Rows are points. Examples show where two turns around zero, p and q, send a point. Write where each new point lands after one turn and then the other. Backwards means that the second turn is done in reverse. Each puzzle has new turns, and all numbers are rounded.
In the rows, zero is written as 128.

Turn p:
[160 127] -> [157 114]
[100 160] -> [115 169]
[137 106] -> [127 104]
[114 118] -> [111 125]
Turn q:
[162 114] -> [165 130]
[120 114] -> [127 112]
[118 116] -> [124 113]
[112 168] -> [ 96 157]
Where do these land?
q, then p: [115 143] -> [114 142]
p, then q backwards: [ 90 131] -> [106 159]
q, then p backwards: [144 126] -> [140 139]
p, then q: [164 112] -> [165 113]

Turn p:
[167 123  95] -> [175 147 124]
[120 139 125] -> [119 135 121]
[118 104 112] -> [140 107 109]
[103 135 131] -> [105 124 116]
[154 113 137] -> [149 122 151]
[105 154 168] -> [ 79 131 147]
Turn q:
[104 135 127] -> [111 146 130]
[155 113 163] -> [141  93 156]
[116 160  93] -> [137 170 104]
[156 106 127] -> [142  96 119]
[108 126 130] -> [109 136 130]
Where do these land?
p, then q: [113 113  84] -> [145 125  82]
p, then q: [146 125 162] -> [119 115 163]
p, then q: [147 147 148] -> [130 139 160]
p, then q: [106 128 118] -> [118 134 107]

Turn p:
[131  91 110 168] -> [131 100  82 147]
[133 120 117 108] -> [129 127 125 104]
[115 157 130 106] -> [110 145 156 118]
[117 119 103 103] -> [110 119 124  96]
[139  96 137 127] -> [154 107 118 122]
[110 171 163 127] -> [120 147 176 153]
[150 143 135 156] -> [140 150 116 156]
Turn q:
[140 119 126  97] -> [145 105 130 109]
[109 141 101 131] -> [124 150 104 115]
[136 138 114 139] -> [132 134 110 139]
[ 90 130 116 121] -> [112 151 125  99]
[154 135  98 147] -> [135 123  90 150]
[144 140 194 122] -> [150 125 189 152]
[123  94 147 138] -> [ 99 109 148 133]
Where do these land?
q, then p: [151 148 152 158] -> [136 137 114 173]
p, then q: [107 123 117 134] -> [106 130 129 116]
p, then q: [111 140 161 137] -> [114 130 152 157]
q, then p: [140 119 105  92] -> [142 123 113  88]
p, then q: [141 109 147 152] -> [122 110 109 155]
q, then p: [118 128  87  94] -> [121 138 121  76]

Turn p:
[ 98 130 157 166 112 154] -> [ 95 125 168 157 108 115]
[106 132 123  73 134 131] -> [132 102 123  79 136 108]
[116 108 113 103 106 114] -> [142 102 105 117 108 117]
[133 133 137 110 115 138] -> [133 119 140 110 119 137]
[136 138  98 128 175 120] -> [120 150  98 121 171 127]
[143 149 114 121 127 102] -> [146 155 111 113 125 129]
[141 113 166 180 128 108] -> [147 146 154 188 127 128]
[152 121 117 144 127 158] -> [109 126 126 139 131 165]
Turn q:
[154  97 103 140 106 138] -> [160 105 120 118  98 110]
[141 124 116 173 126 135] -> [158 129 121 159 107 122]
[135 114 155 114 151  94] -> [124 105 155 131 168 130]
[132 107 125 135 125 156] -> [132 108 114 130 104 137]
[118 132 135 157 103 147] -> [118 133 112 153 101 113]
[143 155 149  83 147 110] -> [106 139 172 103 153 145]
[106 147 131  80 131  96] -> [102 147 136  93 171 124]
[ 94 147 110 141 136 147] -> [124 157  94 138 125 144]
Where do these land?
q, then p backwards: [ 93 124 129 122 124 101] -> [114 127 110 127 166 123]
p, then q backwards: [121 160 152 142 131 118] -> [144 163 128 129 116 111]
q, then p: [166  98 155 124 146 142] -> [135  84 151 158 125 143]
q, then p backwards: [153 142 100 147 113  88] -> [121 144 162 122 138  81]
q, then p: [102 118 132 148 105 136] -> [122 138  96 142 113 114]
q, then p: [151 141  99 124 137 121] -> [144 138 144 107 131 153]
q, then p backwards: [111  95 108 139 134 148] -> [139  99  98 114 117 116]
p, then q backwards: [128 147 148  79 133 171] -> [155 117 135  65 136 121]

Turn p:
[135 160 118 119 111 155] -> [143 170 120 131 121 141]
[107 131 123 122 148 100] -> [ 97 118 122 143 142 114]
[133 164  96 173 132 167] -> [178 150 116 177 134 146]
[143 128 118  99 129 139] -> [131 144 109 104 134 125]
[161 135 151 107 106 122] -> [132 147 139  96 102 108]
[124 101 132 125 107 105] -> [110 103 128 114 104 131]
[129  99 135 112 161 101] -> [108  96 124 110 151 101]
[ 93 105 150 168 131 136] -> [129  93 164 149 137 157]
Turn q:
[ 93 103 129 114 150 166] -> [101 131 133 164 151 165]
[125 160 122 102 157 121] -> [134 159 149 127 158 110]
[135 149 116 129  84 101] -> [141 135  98  85 117 115]
[111 156 150 140 106 102] -> [114 155 108 113 103 102]
[123  97 132 123 157 108] -> [100 103 152 133 140 118]
[157 120 141 105 139 134] -> [139 125 165 120 125 141]
[140 134 125 163 133 138] -> [149 118 118 152 114 116]
[139  92 124 110 143 156] -> [128 106 153 140 141 164]
[130 140 115 166  82 127] -> [148 121  77 119 101 123]
Where do these land?
p, then q: [151 149 127 149  93 146] -> [166 137 118 109  97 134]
p, then q: [153 145 133 114 142 125] -> [131 137 137 108 135 101]
p, then q: [ 87 112 106 134 149 132] -> [121 109 124 173 147 136]
p, then q: [113 141 121 103 124 129] -> [127 150 115 137 146 125]
p, then q: [116 148 151 133 119 125] -> [119 149 124 135 104 122]
q, then p backwards: [144 114 160 145 110 123] -> [137 118 133 137  90 108]
p, then q: [128 120 152 142 149 135] -> [117 121 157 136 114 123]
q, then p: [152 107 152  87 135 147] -> [140 148 172 100 141 144]
p, then q: [108 117  50 146 132  90] -> [133  69  68 147 159 127]

Turn p:
[134 133 133 100  91 137 153 122] -> [122 129 115  97  88 138 139 134]
[116 120  87 101 144 104 125 132] -> [143 141 119 106 138 102  95 103]
[150 106 161 136  96 134 112 125] -> [142 101 149 143  97 153 138 139]
[ 88 119 150 117 161 126 124 157] -> [ 91 117 149 121 157 126  92 135]
[127 116 110 150 124 137 141 159] -> [136 103 123 118 145 104 139 147]
[117 111 101 169 152 108 122 100] -> [138 131 116 176 142  89 121 110]
[130 152 121 134 114 123  89  88] -> [153 157 107 162 118 156 119 124]
[132 173 141 115 128 103 127 147] -> [128 172 148 109 134 138 127 151]
[157 122 147 130 141 179 159 122] -> [101 101 125 120 132 146 181 110]
Turn q:
[104 144 148 160  92 140 111 147] -> [122 154 147 146  77 123 126 145]
[153  90 107 130 128 155 161 111] -> [137  89 123 134 139 179 122 115]
[128 118 134 158 118 116 109 120] -> [126 145 122 144 108 126 112 106]
[171 147 120 100 162 121 127 140] -> [159 117 111 121 175 108 120 147]
[133 124  96  88 142 100 156 139] -> [114 100 106 129 171 119 161 133]
[116 133 130 146 135 127 150 112] -> [123 144 144 133 137 148 137 116]
[120 140 159  86 157 104 110 166] -> [120 117 145 111 149  60 126 145]
[105 136 154 143  82 139 109 106] -> [134 151 140 117  69 131 139 116]
[121 120 105 140 135 151 119 111] -> [117 135 116 116 125 159 111 129]
Where do these land?
q, then p: [121 158 169 118 109 156 114 162] -> [142 127 176 104 105 136 128 168]
q, then p: [ 99 108 105 137 147  82 132 119] -> [ 98 151  95 155 138 106 107 119]
q, then p backwards: [134  92 107 126 132 105 115 107] -> [112 112 107 111 146 155 131 102]
p, then q: [150 155 124 162  93 128 173 143] -> [126 104 139 172 149 119 175 151]
q, then p backwards: [152 161 120 111 150 112 134 106] -> [146 154  88 133 143 134 121 146]
q, then p: [129 155 140 117  94 135 129 130] -> [135 129 138 102 107 120 152 145]
p, then q backwards: [105  94 103 164 132 136 100 139] -> [178 106 123 120 144 118 130 163]
q, then p backwards: [104 145 167 126 120 129 119 101] -> [158 133 131  99 129  96 149 129]
q, then p backwards: [153 106 153 117 139 147 113 118] -> [128  95 112 104 122 119 109 144]
p, then q: [102 126 108 121 137 131 139 118] -> [108 142 102 119 133 126 132 123]
p, then q backwards: [158 107 112 107 156 147 139 165] -> [129 116 148  81 153 124 149  99]

Turn p:
[137 167 148 107 135 115 165 121 111] -> [137 171 161  97 118 123 133 123 142]
[123  91 128 160 153 120  83 101 157] -> [101  91 121 181 161 135 116 119 146]
[121 130 107 126 137 154 177 150 109] -> [143 136 138  95 137 129 162 158  98]
[164 151 121  87 124 123 142 137 129] -> [166 161 119 100 127 136 113 127 142]
[118 100 138 137 150 145  86 122 147] -> [107  96 123 162 138 159 114 133 134]
[111 131 132 102  93 129 146 107 119] -> [147 113 142 103 100 119 137 102 129]
[120 153 118 105 123  97 142 143 148] -> [127 146 106  98 120 117 139 126 161]
[106  98 135 150 139 120  61 129 120] -> [ 80  89 115 160 130 132  88 129 122]
[126 144 136 161 106 174 157 149 123] -> [135 148 131 141 104 136 169 139  81]
[134 125 106 149 132 122  97 110 124] -> [114 120 115 144 154 122 111 106 116]
[148 117 139 124 116 109 152 139 121] -> [151 138 136 128 118 101 124 146 136]
Turn q:
[159  87 125 124 156 177 136 136 117] -> [155  64 117 142 159 124 122 133 128]
[122 135 106 139  80 126 159 148 144] -> [127 156 125 175 114 130 152 137 156]
[112 124 161 151 169 123 101 131 100] -> [102 116 142 102 147 104  94 139  93]
[124 174 124 122 120 131 113 124 124] -> [112 156 107 115 130 156 122 131 127]
[114 144 142 128 103 123 163 117 146] -> [115 153 132 147 127 130 167 111 124]
[152 140 155 123 144 115 117 142 115] -> [131 133 148 101 156 135 122 145 123]
[113 133  90 110 123 105 141 118 128] -> [128 140 108 115  97 116 143 121 156]
[133 112 127 158 157 104  96  91 120] -> [150 133 128 101 119  96  89 112  96]
[107 146 133 111  76 110 126 121 126] -> [116 160 132 132  90 151 155 141 121]
[146  87 116 115 153 166 128 152 161] -> [145  70 140 150 143 137 113 108 157]
Where do these land?
q, then p: [145 169 119 111 121 146 108 118 114] -> [139 130 109 104 143 165 131 128 100]
p, then q: [136 125  82 116 120 104 125  87 113] -> [156 114 128  74 118 115 124 102 120]
q, then p: [101 119 159 147 163 127 135 149 117] -> [ 86 105 148 118 122 116 116 145 152]
q, then p: [130 134 147 182 152 150 108 164 152] -> [ 64 123 137 161 142 148 102 127 129]
q, then p: [151 136  99 125  98 112 160 107 104] -> [159 170 104 111 144 106 147 132 126]
q, then p: [102 131 163 134 151 128 143 130 165] -> [101 111 176 131 126 129 138 110 145]
q, then p backwards: [140 126  83  86 118 129 143 124 121] -> [116 123 127  96 110 124 141 144 177]
q, then p backwards: [110 108 142 144 121 153 128 123 129] -> [122 110 132 156 117 142 111 122 119]
q, then p: [120 138 117  93  91 104 107 142 128] -> [150 136 107 126  82 148 151 125 119]
p, then q backwards: [144  95 168 141 145 125 123 136 136] -> [131 107 122 145 100 137 123 172 128]

Turn p:
[134 106 128 119 102 105 122 126 133 114 169] -> [150 132 140 140  94 126 139 158 120 147 147]
[110 149  97 158 152 130 133 176  95 167 114] -> [108 120  68 145 179 120 132 115  97 135 116]
[138  87 133 104 122 108 105 116 161 144 124] -> [140 113 137 108  90  93 111 152 139 135 111]
[101 167 166 175 111 144 169  92 124 125 141] -> [139 149 166 173 143 155 141  63 135 141 124]
[136 125  93  98 140 118 124 125 113 152 120] -> [126 131  88  98 130 124 135 145 141 139 116]
[107 114 133 125 109 110 144 120 135 106 116] -> [121 140 140 129  94 120 147 114 118 118 128]
[136 135 124 116 165 117 120 174 130 151 118] -> [111 135 103 113 163  98 104 147 109 129 127]
[153 131 107 103 160 120 104 138 135 149 129] -> [135 126 100  99 147 110 106 157 142 132 132]
[105 134 138 135 135 166 166 132 119 119 139] -> [ 88 132 144 145 141 152 136 104 131 145 140]
[172 127 126 120 106 125 131 121 154 110 116] -> [138 134 149 131 120 119 137 158 157  95 124]
[138 128  95 109 158 109  88 132 151 114 121] -> [141 121  97  96 120 103 105 145 139 106 158]
[ 95 171 168 146  90 169 138 121 106 119 126] -> [119 147 152 166 132 190 116  88 113 120 110]
[129 136 174 149 121 138 142 103  94 102 123] -> [139 131 176 124 141 163 149 100 111 122 123]
[139  82 111 134 120 132 106 118 143 122 135] -> [136  84 131 126  99 116 133 148 138 128 135]
Turn q:
[116 145 161 139 114 154 148 115  76 106 145] -> [121 129 129 158 109 127 186 149 139  91 130]
[141 113  89 157 137 124  85 112  77 163 136] -> [128 158 119 153 128  66 130  94  82 128 125]
[103 116 113  84 108 129 144 128 155 113  89] -> [ 89 122 129  84 110 159 102 128 143 125 107]
[140 102 132  98 131 137 131 152 142 119 127] -> [123 106 132 101 138 155 121 122 109 119 140]
[118 115 116 126 107 153 135 157 168 134 111] -> [129 110 114 118 109 159  86 143 113 128 117]
[128 155 155 135 119 106 103 140 120 140 144] -> [140 126 169 157 124 116 130 132 134 140 143]
[131 158 139 117 145 156 126 121 125 106 129] -> [126 142 138 138 155 147 142 147 136 106 115]
[147 139 120 123 118 129 146 141 149 146 113] -> [151 128 130 114 117 150 118 126 122 146 109]
[132 106 124 175 146 114  77  78 105 151 142] -> [125 136 106 177 150  62 124  86 128 132 133]
[135 123 142 107 131 145 155 118 126 142 129] -> [122 121 119 127 127 158 154 118 124 136 119]
[ 96 146 130 138 164  80 141 153 158 125 152] -> [132 131 134 115 146 118 116 170 152 178 168]
[153 105 127 117 123 143 156 142 134 111  74] -> [136  96 118  81 123 143 130 126 121 109  87]
[125 141 116 148 121  94 117 107 129 109 173] -> [142 160 127 140 127 105 124 121 160 126 171]
Where do these land?
p, then q backwards: [161 129 130 135 107  73 149 131 120 135 136] -> [146 168 121 159 148 127 141 134  88 130 133]
p, then q: [111  72 125 104 119 151 134 145 130 159 133] -> [ 92 101 128 129  83 116 106 131 104 152 122]
p, then q backwards: [137 146 151 136 113  98 100 101 112 119 102] -> [185 140 112 131 109 141 131 140 123 115 116]
p, then q backwards: [120  96 151 127 110 149 139 160 167 134 150] -> [ 78 140 146 134 113 121  92 145 122 153 121]
p, then q: [107 114 134 111 107 161 127 184 125 161 160] -> [110 120 126 162 102  88 107 159  80 140 118]
p, then q backwards: [123 115 122 174  98 104 156 137 118 132 123] -> [143 131 153 147 133 146 125 114  80 155 133]
q, then p: [100 144 104 109 118 156 148  98 144 116 146] -> [107 135 101 159 127 152 104 108 148 109 147]
p, then q backwards: [134 139 108 132 141 124 104 126 127 101 115] -> [141 105 123 133 122 135 133 134 131  95 144]
p, then q: [132 155 113 125 162 109  97 114 142 128 105] -> [128 159 144 103 161 131 112 100 138 116 141]
q, then p: [172 159 125 145 144 133 116 101 122 131 102] -> [140 136 141 100 160 105 137 113 148  90 116]
p, then q: [119 166 138 131 166 118 140 103 123 118 106] -> [116 160 133 130 167 146 143 112 160 131 122]
p, then q: [140 148 125 109 150 134 129 120 115  91 102] -> [108 145 135 117 152 162 137 142 142 107 142]
q, then p backwards: [108  79 137 128 129 154 126 144 120 140 185] -> [ 94 124  95 153 135 137 116 169 114  88 154]

Turn p:
[151 125  95 127 153 140 139 164 106 125 143 146] -> [123 101 123 114 117 160 140 156  88 135 126 117]
[159 133 144 121 118 166 121 146  87  98  98  90] -> [129 123 194 138 124 120 152 116  90 155 136 153]
[107 115 106 133 139 134 128 121 118 180 178 155] -> [162 126  61 120 138 158 109 134 115 130 136 123]
[135 129 117 136 112  94 114 146 122 101 108  89] -> [ 93 146 166 145 128 118 126 122 112 106 148 111]
[125 108 116 113 111 122  95 123 132 114 116 151] -> [122 142 139 101 116 133 105 137 134 104 135 153]
[149 134 155 125 150 108 107 148 120 115 114 180] -> [126 151 153 106 111 159 131 172 151 141 106 122]
[108 121 132 171 102 143 113 130 127 106 117 133] -> [124 140 139 143  98 110  87 117 117 135 112 137]
[107 132 148 101 116 141 131 131 154 119 145 112] -> [137 114 126 119 135  88 125 128 149 139 154 128]
[141 119 132 146 108  90 175 114 131  84 117 114] -> [ 99 132 135 169  86 105 161 123 139  98 125 119]
[140 141 162 116 104 138 121 128 148 182  92 142] -> [152 167 129 101 168 102 141 128 137 135  88 140]
[125 121 145 135 144 120 137 105 127 125 136  92] -> [134 119 132 169 141 128 135 114 145 126 142 126]
[136 175 104 105 119 134 131 122 124 152 142 149] -> [135 129 106  78 131 142 148 102 122 137 126 109]
[ 74 131 127 139 157 127 177 101 124 159 122 136] -> [106 124  60 157 142 133 135 115 150 157 113 141]
[134 109 109 122 158 137 102 112 173 133 163 104] -> [150  79 127 129 159 135  98 128 145  95 144 116]
Turn q:
[145 123 188 131 138 143 143 122 134 145 141 118] -> [113  97  87 119 120 136 128 102 132 128 100 151]
[131 158 120 136 105 123 112 135 137 149 148  95] -> [131 155 131 137 101 121 153 100 105 112 120 123]
[ 91 120 112 114 165 130 133 121  95 145 136 151] -> [114 107 136 148 161 121 145 164 105 159 129 128]
[130 132 117 104 111 105 112 129  93 101 152 138] -> [140 107 156 118 140 101 130 140 111  97 128 101]
[135 107 114 103 133  92 122 141 144 136 150 129] -> [140 122 135 132 130  91 104 107 108 147 139 114]
[148 134 131 137 192 115 141 112 138 126 118  93] -> [156 123  87 180 139 120 125 123 145 130 134 157]
[141 108 118 118 104 115 131 100 131 149 121 135] -> [120 153 111 102 133 101 115 137 124 134 124 120]
[156 136 123 109 120 141 143 129 139 144 131 147] -> [145 139 126 103 133 134 110 125 108 136 111 145]
[ 94 126 114 121 102 134 153 122 132 111 128 149] -> [128 123 146 104 104 135 129 166 127 144 137 115]
[139 114 101 113 117 143 117 141 129 141 148  78] -> [158 148 115 129 131 125 155  94 115 138 127  92]
[113 151 151 206 133 138 140 162 113  91  54 145] -> [ 89 136 154 169 115 199 106 155 196  97 122 140]
[ 88 135 144 115 141 138  85 137 135  90  77 133] -> [118 116 177 130 140 129 155 128 191 132 149 148]
[153 119 132 156 103 147 131 113 144 135 161 152] -> [112 134 103  93 118 150 111 120  96 111 144 130]
Where do these land?
q, then p: [150 141 135 110 152 142 112 128 195 134 126 113] -> [165 133 103  95 108 155 144 110 152 101 103 129]
p, then q: [141 138  72 129 104 124 132 120 103 111 138 126] -> [136 113 122  95 129 123 159 165 125 110 125  98]
p, then q: [113  88 114 124 135 142 139 109 114 125 145 152] -> [126 142 149 101 145 151 109 135 107 127 150 109]
p, then q: [123 141 129 121 143 129 162 109 210 147 114 147] -> [157 150 135 148 124  98  97 131 177 175 164 129]
q, then p backwards: [ 94 121 138 149 142 139 113 154  98 129 130 141] -> [138 137 115 130 173 114 137 137 121 111 111 102]
p, then q backwards: [100 143 144 118 143  99 105 118 124 116 139 134] -> [121  99 119 151 123 133 124 134 149 112  95 129]
p, then q: [104 140 119 116 111 125 129 108 111 121  95 110] -> [109 118 129 123 115 111 141 163 111 131 139 153]
q, then p: [141 145 147 139 141 146 167 115 119 104 127 108] -> [119 104 141 112 110 115 123 139  94 104 103 142]
p, then q: [156 148 135 119 144 148 141 122 107 143 142 133] -> [142 137  95 117 141 143 118 134 124 143 100 128]
q, then p: [151 145 141 149 135 120  94 112 139 145 142 109] -> [110 123 112 129  85 148 127 102 146 122 129 126]
q, then p: [135 108 139 127  66 117  98 188 131 146 141 107] -> [130 145 147 154 150 105 141  62 168 129 155 157]
p, then q: [146 115 144 140 132 146  96 126 109 115 141 174] -> [127 143 146  85 142 149 122  96 132 115 102 136]
q, then p: [109  92 107 123 115  88 174 156 103 127  84 110] -> [119 147 162 146 191  96 100 119 110 118 112  92]
